Each point is reached from the start by the listed moves, each made 0, 1 or 2 times, or once backwards (-1), plus a little noise. Say if it took an odd or an even number of moves. Then give how often each move was made.

Moves:
(1): [34, 32, -8, 12, -24]
(2): [-30, 19, -35, -5, -10]
(3): [-11, 22, 24, -3, -2]
Start: [2, 3, -7, 6, -2]
Points:
[-69, 62, -53, -9, -25] -> odd (0, 2, 1)
[-2, 126, -69, 18, -69] -> odd (2, 2, 1)
[-40, 43, -17, -2, -13] -> even (0, 1, 1)

Moves:
(1): [24, -4, -2, 16, 19, -13, 1, -17, 12, -11, -18, 8, 8, -7]
(2): [27, 58, 22, 11, -16, 6, -5, -4, 9, -13, -8, -17, -6, -17]
(3): [-6, -15, 28, 4, -36, 24, 1, 7, 9, -19, -12, -15, 17, 8]
(4): [-20, -3, -5, 32, -4, -7, 23, 4, -13, -13, -4, -4, -1, -20]
(5): [-22, -3, 36, 14, 25, -1, -6, -14, -17, 0, 5, 1, 5, 12]
(6): [4, 3, -8, 7, 12, 30, -5, 12, 4, 10, 14, 8, 20, -8]
(7): [-8, 4, 9, -1, 0, -10, 32, -29, 5, 9, 23, 15, 16, -7]
(8): [15, 1, 24, -34, 24, -12, 20, 39, -10, -20, 6, -6, 1, -6]
(9): [-11, 1, 14, 4, -3, -19, 10, 21, 32, 25, -3, 6, 9, -13]
(10): [20, -9, 10, -3, -9, 17, 15, -8, -16, 26, 2, -1, -13, -15]
(11): [12, -6, -8, 14, -11, -5, 3, 4, -5, -12, 34, 2, 1, 15]
(12): [5, -5, 14, 13, 0, -13, -29, 17, -20, -12, 4, 31, 14, -35]
Start: [-3, -12, 2, -4, 6, 9, -1, -18, 8, -27, -24, 1, -31, 13]
Points:
[105, -42, 34, 37, 64, 23, 2, 83, -102, -121, 75, 67, 25, -83] -> even (1, 0, 0, 1, 0, 2, 0, 2, -1, 1, 2, 2)
[144, -133, 56, -41, -21, 87, -37, 149, -39, -77, 40, 51, 41, -41] -> odd (1, -1, 2, -1, -1, 2, -1, 2, 0, 2, 2, 2)
[54, -18, 9, 73, 80, 12, 4, -44, -39, 0, 101, 89, 26, -33] -> even (1, 0, -1, 0, 1, 2, 1, 0, 0, 1, 2, 1)
[43, 26, 25, 71, -9, -31, -13, 98, -112, -90, 52, 25, -63, -100] -> even (-1, 1, -1, 2, 0, 0, -1, 1, 0, 1, 2, 2)
[-16, 5, 101, -98, 70, -102, 68, 59, 23, 13, 61, 21, -34, 23] -> odd (-1, 0, -1, -1, 1, -1, 1, 2, 2, 0, 1, 0)

Moves:
(1): [0, 11, 4, -12, 9, 3, -3, 0, 11, -5, -9, 10, 5, 19, 1, -4, 11, -9, -7, 7, 19, 3, -4, 1, 7, -2, -18]
(2): [5, -2, 1, -19, 21, 1, -8, 1, -17, -5, -1, 0, 16, -6, -3, -3, -1, 1, 13, 5, 1, 12, 17, 15, 13, -9, 9]
(3): [17, -1, 14, 12, -11, -5, -11, 8, -10, 7, -6, 0, -1, 3, 10, 0, 5, 11, 3, 7, 4, 11, 6, 10, -8, -8, 3]
(4): [10, -19, -6, 11, 7, -23, 17, -5, 23, 0, 15, -20, 12, 17, 6, -29, 4, -17, -31, 2, 8, -20, -11, 33, 1, -17, 4]
(5): [-9, -5, 12, -17, -2, 4, 1, 4, -7, -7, -4, -5, -18, 6, 0, -13, -3, -3, 1, -12, 15, -5, -5, 8, -7, 4, 12]
(6): [10, -7, 7, 18, -10, 4, 13, 10, -12, -5, -13, 19, -19, 15, 14, 9, 5, 1, -1, -2, 4, -6, -2, 15, 8, 5, -7]
(7): [25, 2, 11, -7, -15, -14, -2, 4, 14, 0, 6, 1, -15, -19, 9, -24, -23, 37, 5, -9, -3, -31, -6, -2, 9, -29, 20]
(8): [-10, -2, -1, -31, -14, -1, 8, 38, 2, 7, -14, -7, 4, 5, 15, -14, -2, 9, 2, -2, -5, -1, -1, 15, -1, 3, -7]
(9): [-7, 5, -1, -6, -3, 2, -3, 0, 14, -1, 9, -10, -3, 7, -1, -5, -11, 16, 19, 9, -5, 6, 22, -9, -1, -7, 8]
(10): [0, 9, -2, -9, 12, -6, 3, 4, -8, 13, -13, 5, 5, 3, 1, 0, -9, -4, 12, -15, 4, -10, 12, 6, -3, 14, -1]
(11): [9, -3, -7, 19, 3, 0, 21, -7, -23, 18, -8, -8, 1, 7, 9, 7, 2, -8, -3, -3, -12, -6, -31, -8, 27, -15, 3]
(12): [-14, -5, -2, 8, 21, 10, -10, -8, -23, -3, 17, 13, -5, -10, -5, 10, 8, 8, 7, 4, 9, -8, -14, -5, -23, 12, -3]
(13): [-6, 17, 28, 5, 7, -2, 24, 8, 11, -17, -25, -1, -4, 5, 4, -15, -2, -3, -2, 8, -5, -11, -3, -33, 10, 13, -9]
(14): [-20, 3, -2, -14, -7, -10, -7, 5, -11, -1, 0, 6, 7, -4, 17, -2, -9, 6, -5, -6, -23, -15, -4, 4, -7, 7, 13]
(15): [-4, -20, -12, 8, 4, 1, -25, 0, 4, -9, -6, 12, 5, -9, 17, -4, 1, 7, 6, 0, 7, 15, -22, 19, -3, 2, 8]
(16): [6, 12, -10, -11, -12, -14, 13, 5, -6, 0, -9, -2, -13, -1, 3, 1, -5, 8, -2, 13, -6, 8, -7, 6, 16, 12, 8]
(17): [-4, -12, -2, -7, 7, -17, 26, -2, 16, 14, -7, -3, -7, -1, -23, -8, 25, -18, 12, -15, -2, -26, -10, 2, 13, -5, 15]
(18): [-21, 17, -10, 22, 17, 17, -9, 9, 5, 5, -11, -10, 30, -17, 24, 18, -2, -4, -8, -9, 46, -24, 12, -3, 18, -7, 18]
(19): [20, -9, 2, 20, 4, 8, -23, -1, -25, -12, -26, -16, 3, 21, -20, -25, 30, -8, 5, 6, -7, -6, 1, -12, -1, -19, 1]
(20): [-6, -5, 5, -22, -10, 6, 10, 3, -2, 24, -13, 5, 20, 6, 15, -13, 11, 0, -15, 21, 9, -8, 5, 17, 9, 28, -7]
(21): [4, 1, -8, 5, -22, 3, 25, 15, -29, 12, -26, 19, 2, 2, 32, -13, -2, -10, 3, -11, 5, -5, -1, 1, -13, -9, 9]
(22): [2, -14, -4, -11, 0, -10, 10, -11, -8, 4, 4, 5, -3, 8, -21, -7, 10, 9, -6, -15, -2, 16, 2, 17, 2, -5, -4]
(23): [14, -12, -2, -2, 4, -6, -1, -1, -11, 3, -4, -6, 17, 15, 10, 8, 2, -9, -5, -7, -5, -7, 16, -32, 5, -5, 5]
(24): [1, -14, 2, -8, -22, -4, -22, 3, 12, -20, 10, -2, 28, 9, -11, 7, -3, -8, 9, 14, 7, 6, 1, 1, -9, -2, 0]
Start: [-6, -4, -3, -18, 28, -6, -9, 9, -7, -24, -2, -22, 28, 6, 11, -28, -3, -12, 0, 4, -7, 27, 13, 17, 6, 18, 8]
Points:
[27, -13, -10, -92, 73, -75, 9, 2, 66, -69, 145, -68, 16, -12, -35, -72, -106, 89, -3, 5, 24, -19, 24, 78, 8, -37, 21] -> even (0, 1, -1, 2, 0, 0, 2, 1, 1, 1, 0, 2, 0, -1, -1, 1, -1, 0, -1, -1, -1, 1, 0, 1)
[116, -57, 2, 42, 53, -40, -49, -31, -118, -9, 46, -65, -31, -32, 44, -154, -21, 71, -21, -5, 55, -18, -13, 107, -55, -99, 122] -> odd (-1, 1, 2, 2, 2, -1, 2, -1, 0, 0, 0, 2, -1, -1, 0, 1, -1, 0, 1, 0, 1, 0, 0, -1)
[30, -92, -9, -21, 101, -42, 52, -83, -34, -18, 142, -43, 63, 6, -50, -68, 0, -27, -16, 12, -19, 40, 52, 25, -56, -51, 30] -> odd (-1, 2, 0, 2, 0, -1, 0, -1, 1, -1, 0, 2, 0, -1, -1, -1, 0, -1, -1, 0, 1, 1, 1, 0)
[36, -38, 89, -182, -22, -73, 200, 123, -59, 72, -226, 35, -60, 141, 110, -200, 10, 39, 70, -128, -63, -107, -12, -11, 125, -10, 37] -> odd (2, 0, 0, -1, 2, 2, 2, 2, 2, 2, 2, -1, 2, 1, 1, -1, 2, -1, 0, 1, 1, 2, 2, -1)
[61, -3, 8, -24, 39, -138, 61, -16, -84, 13, 53, 1, -40, -14, 46, -28, -62, 92, 26, -44, -56, -87, -6, 39, 39, -50, 129] -> odd (0, 1, 2, 1, 0, 1, 2, -1, 1, 1, 1, 2, 0, 2, -1, 2, 1, 0, -1, -1, 0, 1, 1, 0)
[-70, 44, 31, 15, 104, 31, -65, 53, -20, -114, -109, 9, 102, 27, 56, -45, 11, -43, 110, 38, 161, -75, 66, -35, -6, 62, 81] -> even (1, 1, 0, 0, 1, 1, 0, -1, 2, 2, -1, 2, 2, 0, 1, 1, 1, 2, 1, 0, 1, -1, 0, 2)
[53, -68, -55, -42, -18, -51, -57, 114, -17, -38, -24, 8, 141, 7, 153, -139, -54, 82, 18, 36, 125, 8, -18, 169, -26, -78, 54] -> odd (1, 1, 1, 2, -1, 0, 2, 2, 1, 1, 0, 2, 0, -1, 2, 1, -1, 1, 0, 0, 2, 1, 0, 2)
[10, 11, 22, -108, -64, -48, 233, 28, -92, 49, -120, 19, -59, 145, 28, -23, 30, -34, 18, 6, -72, 75, 19, -7, 131, 79, -18] -> odd (1, 0, 0, -1, 1, 2, -1, 0, 2, 0, 2, -1, 1, 0, -1, 2, 1, -1, -1, 1, 1, 2, 1, 0)
